Every row gives one point. Each copy is the shape, with its points in the same order, turned, moved and blurred by noise. Is it also mirrored, or only turned?
In the rows, 128 means zero.

Shape (8 x 3)
[[180 115  95]
 [ 43 150 128]
 [101  84 102]
 [128 130 157]
 [175  59 142]
 [ 40 181  92]
 [179  98 142]
 [167 103 130]]
Copy 1 (8 x 3)
[[182  97  98]
 [ 45 143 103]
 [105  74 113]
 [122 147 138]
 [176  86 167]
 [ 38 148  50]
 [176 114 143]
 [161 111 131]]
Copy 1 is: only turned
Copy 2 (8 x 3)
[[156  98  72]
 [ 79 165 177]
 [ 86 105 109]
 [127  92 161]
 [128  34  97]
 [101 198 165]
 [156  50 105]
 [142  74 103]]
Copy 2 is: only turned
Copy 3 (8 x 3)
[[208 136 119]
 [ 65 107  88]
 [147  68  96]
 [134 124 158]
 [210  77 165]
 [ 71 129  58]
 [195 105 165]
 [191 109 147]]
Copy 3 is: only turned
Copy 4 (8 x 3)
[[150 126 149]
 [ 29 110  74]
 [114  76  96]
 [ 71 113 156]
 [133  59 183]
 [ 41 148  50]
 [125  95 191]
 [121 105 166]]
Copy 4 is: only turned

Shape (8 x 4)
[[128 135 127 134]
 [ 90  77 142 129]
 [ 96  54 188 206]
 [117 109 150 122]
 [138 152 133 222]
 [125 120  69 131]
 [192  93  76 209]
 [100 109 165 123]]
Copy 1 (8 x 4)
[[120 125 118 113]
 [117  71  89  78]
 [ 98   7 126 117]
 [139 106 121  88]
 [ 68 102 157 177]
 [111 148  70 128]
 [ 97 101  72 217]
 [131  92 134  82]]
Copy 1 is: only turned
Copy 2 (8 x 4)
[[117 156 120 123]
 [117  95  90 151]
 [ 98  81 145 228]
 [128 134  96 148]
 [101 151 200 149]
 [133 112 128  84]
 [175 111 217 126]
 [109 124  92 160]]
Copy 2 is: mirrored
Copy 3 (8 x 4)
[[149 126 113 126]
 [126 101 158 106]
 [168 145 228  95]
 [146  99 136 122]
 [190 203 125 125]
 [130 124  69  79]
 [212 161  93  48]
 [138 106 147 142]]
Copy 3 is: mirrored

Shape (8 x 4)
[[101 141 142  97]
 [106 136  84  77]
 [135 112 140  85]
 [142  48  91 146]
 [131 142 114 163]
 [102 132 114 173]
 [ 94  72 143 108]
 [236  82 149 172]]
Copy 1 (8 x 4)
[[ 79 130 130  89]
 [102 176  81  89]
 [106 105 119  74]
 [161  80  59 138]
 [129 129 142 151]
 [113 119 125 174]
 [ 86  78  83 113]
 [221  52 158 126]]
Copy 1 is: only turned
Copy 2 (8 x 4)
[[109 169 151 118]
 [100 169  87 113]
 [143 178 135 144]
 [146 107  83 198]
 [128  95 139 118]
 [103  88 143 131]
 [112 160 138 188]
 [249  84 132 158]]
Copy 2 is: mirrored
Copy 3 (8 x 4)
[[124 105 100 149]
 [ 98  69  96  98]
 [151  81 123 126]
 [147  85 209  86]
 [129 154 130  99]
 [103 153 147 114]
 [131  76 166 166]
 [239 146 176  72]]
Copy 3 is: mirrored

Shape (9 x 6)
[[ 60 169 195 102 108  22]
 [122 149  34 193  99 154]
 [201 131 123 116 114 136]
 [162 109 128 104 170 144]
 [121  70  96 145  60 120]
 [ 88 153 114 162  40 123]
 [ 74 154  93 133  67 142]
 [153 125 151 136 150 167]
 [166 122 170  21 185 114]]
Copy 1 (9 x 6)
[[102 146 226 167  46  90]
 [208  93  97 104 108 217]
 [165 155  70 122 130 103]
 [126 146 107  66 163 102]
 [157  54  88 117  84 105]
 [140  87  99 158  45 163]
 [132 106 106 118  49 179]
 [101 147  97 100 165 135]
 [103 209 139  69 129  43]]
Copy 1 is: mirrored
Copy 2 (9 x 6)
[[116 208 223  73 112  57]
 [ 76 131  76 207 117 145]
 [176 155 121 138 154 186]
 [173 138  97  85 107 166]
 [124  73 147 156 156 117]
 [ 62 140 174 172 142 131]
 [ 54 138 136 141 146 131]
 [148 134 124 106  90 194]
 [202 180 113   9 141 154]]
Copy 2 is: mirrored

Shape (11 x 8)
[[ 91  71  89 161 147 215  89 126]
 [ 53 119 114 103 177 216 134 211]
 [102 119 101 163 169 140 134 131]
 [190  94 158  93 128  92 104 179]
 [ 93 150  90 118 120 185  84 158]
 [148 148 114 108 162 127  69 125]
 [160 110 219 117 102  62 134  42]
 [202 119 123 149 113 146 157 114]
 [186  84  58 148 106  83 108 169]
 [ 88 143  95 205 111 178  72 154]
 [147 103 128 111  84  87 136  71]]
Copy 1 (11 x 8)
[[155  91  91 120 199 216  84 151]
 [108  88 153  32 138 232 103 160]
 [114  67 105 115 161 159 127 110]
 [200  79 167 103 137  69 137 164]
 [150 120 110  96 114 184  72 132]
 [173  88 118  98 139 106  76  96]
 [133 104 204 212 190  34 115  99]
 [191 119 133 153 164 124 175 100]
 [188  89  56 125 132  83 162 169]
 [149  69  86 159 108 211  81 131]
 [133 141 132 176 172  68 126 128]]
Copy 1 is: mirrored
Copy 2 (11 x 8)
[[104  88  79 172  78 198 126  77]
 [162 125  12 199 110 133 105  80]
 [108 144 110 168 128 176 143 128]
 [170  91 111  84 167 133 108 189]
 [154 142  77 151  61 155  85 121]
 [134 149 134 130 135 158  61 137]
 [143 149 230  58 155 111 173 129]
 [185 136 149 105 136 211 166 173]
 [ 97 106  91  99 111 187 127 232]
 [119 119 125 209  45 170 119 136]
 [113 155 159  46 110 157 153 151]]
Copy 2 is: mirrored
Copy 3 (11 x 8)
[[110 144 113 192 149 216  65 109]
 [ 43 192 119 169 198 249 149 146]
 [109 139 122 172 158 142 139 112]
 [152 116 116  73 151 158 148 208]
 [ 74 209 112 135 156 175  90 136]
 [134 167 123 103 193 128 112 146]
 [167  80 236  76 115  92 130 138]
 [193 147 124 143 100 141 148 133]
 [136 109  34 105 105 135 129 159]
 [ 74 188 105 197 139 136  62 150]
 [144 112 153  81  94 118 123 106]]
Copy 3 is: only turned
Copy 4 (11 x 8)
[[ 57 108 114 110 151 172  45 133]
 [ 71 172 135  96 199 180  83 229]
 [108 141  96 147 165 111  85 145]
 [186 104 172 125 112 130 165 160]
 [ 96 170 121  74 120 141  66 169]
 [174 147 144  98 131 111  73 133]
 [147 152 187 149 131  67 190  28]
 [154 143  91 146 107 163 148  96]
 [163  67  75 122  82 110 135 162]
 [ 64 157 109 134  84 123  38 159]
 [128 126 117  99 119  85 170  67]]
Copy 4 is: only turned

Shape (12 x 9)
[[ 82 180 170 162  47 110 168 134 194]
 [191  86 110 169 157 126 119 138 173]
 [121 120 120 179 126  91 116 207 100]
 [156 164 115  77 167 170 138 172 168]
 [213 149  77 161 168 156 143 125  73]
 [172  85 168 157 174  94 168 179 146]
 [102  59  75  54 109  91 168 185  85]
 [105  86 114  89 141 129 119 101 136]
 [157  77 145  92  60 140  51 110  92]
 [119  77 187 132 117 144 114 163 119]
 [175 189  85  63 124 193 155 153 154]
 [173 180 105  91 173  67  68 187 149]]
Copy 1 (12 x 9)
[[102  69 217 160  96  85 141 172 206]
 [210  80 131 156 149 172 123 151 116]
 [135 111 197 182 140 140  83 188  72]
 [142 161 105 120 135 168 174 198 150]
 [165 163  99 213 144 163 162 106  86]
 [178 102 205 153 200 179 146 162 110]
 [142 117 180  73 121 107 180 178  11]
 [127  91 132  74 138 134 137 126  99]
 [158 138 174  83  50 169  85  88  92]
 [111 102 212 111 128 194 114 145 103]
 [149 179  91 129  92 144 200 188 159]
 [186 194 125 129 170 111  74 199 122]]
Copy 1 is: only turned
Copy 2 (12 x 9)
[[203 234 164 105  66  86  86 167 129]
 [167 101 162 135 138 103 154  96 196]
 [ 80 129 164 144  60  94 143 154 160]
 [142 151 112  45 106 155 189 118 162]
 [102 141 109 179 143 153 176  64 148]
 [154 118 215 132  99 115 210 137 161]
 [140  59  89 122  32  86 187 169  79]
 [160  94 126  81 134  79 133 129 100]
 [144  73 157  83  67 108  64  52  87]
 [139  93 203  94  80 135 115 146 115]
 [165 177  65  67 100 171 168  95 140]
 [ 82 154 138  59  74  62 200  67 180]]
Copy 2 is: mirrored
Copy 3 (12 x 9)
[[ 92 140 172 195 118  53 164 127 184]
 [183  63  97 102 138 138 110 136 152]
 [158 139  83 168 121 115  92 205 130]
 [163 155 118  74 109 147 205 139 137]
 [210 145  90 144 116 206 119  99  90]
 [200  72 146 127 150 120 114 199 107]
 [109 123  95 103  27 106 104 199  49]
 [ 86 109 106  75 119 123 122 126  85]
 [ 87 151 135  69  90 157  25 112 151]
 [107 122 166 119 133 148  96 195 136]
 [157 168 121  87  58 164 208 100 152]
 [204 198  64  61 138  85 131 154 139]]
Copy 3 is: only turned
Copy 4 (12 x 9)
[[102 190 163 174  33  94 163 150 149]
 [170 112  88 115 153 101 129 194 127]
 [ 85 136 137 158 155  80 126 172  59]
 [114 193  92  48 154  79 129 124 152]
 [186 157  96 104 207 136 152 118  73]
 [128 102 177  92 162 114 126 200 129]
 [ 64  61 117  70 130  34 196 113  58]
 [110  82  89 107 120  81 132  94 148]
 [121  88  52 106  63 120  84 108  59]
 [ 70  97 123 110 103 131 102 154 112]
 [140 214  76  40 128  83 172  97 125]
 [150 177 122  91 167   7  66 141  90]]
Copy 4 is: only turned

Shape (17 x 11)
[[137 116 136 119 156 131 117 129 143 167 136]
 [ 78 124  58 141  92  97 134 172  90 154 121]
 [178 137  65 169 167 183 129 145 120  76  60]
 [106  96 107 103 140 126 138 121  49 156 142]
 [119 125  57 106 122  80 136  84 117 160 122]
 [134  81 136 115 113 155 144 149 127 144 186]
 [177 153 154 187 168 168 161 142  98  23  52]
 [132 133 124 162 116 142  90 117  76 179 161]
 [106 132  90 139 130  30  91 147 120 175 131]
 [200 118 115 175 139 123 152 117 142  33 101]
 [182 145 106 152 177 171 149 116  92  13 133]
 [ 69 152  62 142  80  94 118 100 130 168 111]
 [113 107 126 155 113 147 160  98  83 152 173]
 [ 95 154 146 125 159 147 161 138 114 157 153]
 [ 73  76 150 123 141 152  93 107 110 124 154]
 [135 128 117  85  70  92 113 117 106 159 104]
 [191 177 115 124 142 154 111 139 134  17 122]]
Copy 1 (17 x 11)
[[111 144 131 140 148 109 145 121 146 133 159]
 [ 71  57  77 145 124 170 128 152 174 151 111]
 [112 205 144 110  84 147  74 116 162 166  50]
 [ 63 126 107 170 155 167 139 113 155  84 121]
 [ 81  95  90 134 118 122 176  74 150 138  91]
 [117 116 143 109 167 165 119 112 142 116 178]
 [176 222 173 100  71 169  80 148 129 113  34]
 [ 75 128 112 174 119 148 109 115  88 143 165]
 [117  80  43 169 130 111 174 154 144 157 123]
 [204 183 125  92  77 153  97  96 133 135  70]
 [150 220 128  84  53 172  84  85 145  89  88]
 [ 77  41 107 152  79 127 146 118 141 165 101]
 [101 111 147 158 118 197 140  86 118 107 159]
 [ 93 143 162 135 106 145 166 155 142 104 160]
 [116 111 134 164 129 110  90 115 160  68 171]
 [ 93  79 102 114 161 114 140 113  96 122  93]
 [148 199 110  38  65 116  83 123 124 107  97]]
Copy 1 is: only turned
Copy 2 (17 x 11)
[[132 134 104 103 129 127 127 132 143 144 167]
 [155 130 155 134 122 147 204 180  57 172 142]
 [ 95 152 151 164 161 101 143  31  69 116 116]
 [178 111 127  67 101 155 160 118  95 150 151]
 [185 137  89 149 111 142 210 124 118 129 167]
 [119  65 141 100 100 138 125 143 150 159 147]
 [133 172 223 166 144 104  63   7  88 123 128]
 [116 153  98  99  65 157 128 139  99 172 137]
 [164 165 113 138 100 104 175 192  83 149 203]
 [129 120 177 203 105  74 102  40 110 103 150]
 [114 126 206 147  92 129 114  16 109  76 138]
 [163 153 103 184 132 178 191 179  96 157 141]
 [148  97 129 114  77 185 130 111 126 178 147]
 [126 146 159  96 131 168 134 129 153 158 167]
 [143  92 120  92 127 180  92 149 105 106 163]
 [202 139 102 133 108 111 160 161 127 143 106]
 [ 96 165 196 170 104  97 117  66 130  57 107]]
Copy 2 is: mirrored
Copy 3 (17 x 11)
[[136 128 156 146 132 131 113 107 127 146 135]
 [ 83 194 110 160 147  86 166 180 136 169 158]
 [156 124  30 171 166 146  80 161 149 116  87]
 [ 87 121 114 142 143 114 146 125  85 177 164]
 [119 170  99 140  88 129 145 144 131 189 183]
 [123  96 176 170 130  98 130 167  94 137 161]
 [146  89  17 149 181 126 124 122 135  26 115]
 [ 85 164 159 164 157 159 120 120 109 127 174]
 [ 92 212 125 152  94  71 125  99 164 171 184]
 [177 104  42 171 113 122  97 146 140  51 150]
 [169 103  29 142 150 120  63 154  75  52 150]
 [ 94 214 116 128  83 139 170 167 143 163 150]
 [111 141 143 172 142 144 166 149  74 129 171]
 [150 148 149 122 170 101 159 110  93 134 121]
 [ 75 105 153 151  98 118 123 128  75 127 107]
 [ 86 128 120 116 105 130 159 140 167 159 179]
 [159 112  56 103 146 118  55 172 139  53 142]]
Copy 3 is: mirrored
Copy 4 (17 x 11)
[[138 117 177 145 115  95 111 136 148 126 126]
 [128 191 110 186 105 161  94 143 130 160 138]
 [174  84 134 182 148 170  60  46 126 108  54]
 [139 153 122 190 123  74 131 114 125 185 128]
 [161 177 144 124  89 120 105  96 152 194  98]
 [160 102 123 164  88  98 147 147  98 117 149]
 [141  71 100 194 218 156 127  42 161  63  52]
 [100 155 174 174  90  97 134  95  89 125 123]
 [ 90 209 137 148  88 111  88 140 189 136 126]
 [161  83  85 141 130 149 119  40 179  67  67]
 [178  97  79 142 175 108 112  30 119  63  62]
 [103 186 143 119  94 173  96 133 126 183 115]
 [135 131 131 155 104 116 170  87  93 148 153]
 [146 141 160 144 172 115 135 135 109 130 164]
 [ 89  94 109 138 124  72 121 131  96 152 134]
 [138 167 144 159  90 127 156 150 164 170  68]
 [175 114  93 129 151 123 109  85 131  38  25]]
Copy 4 is: only turned
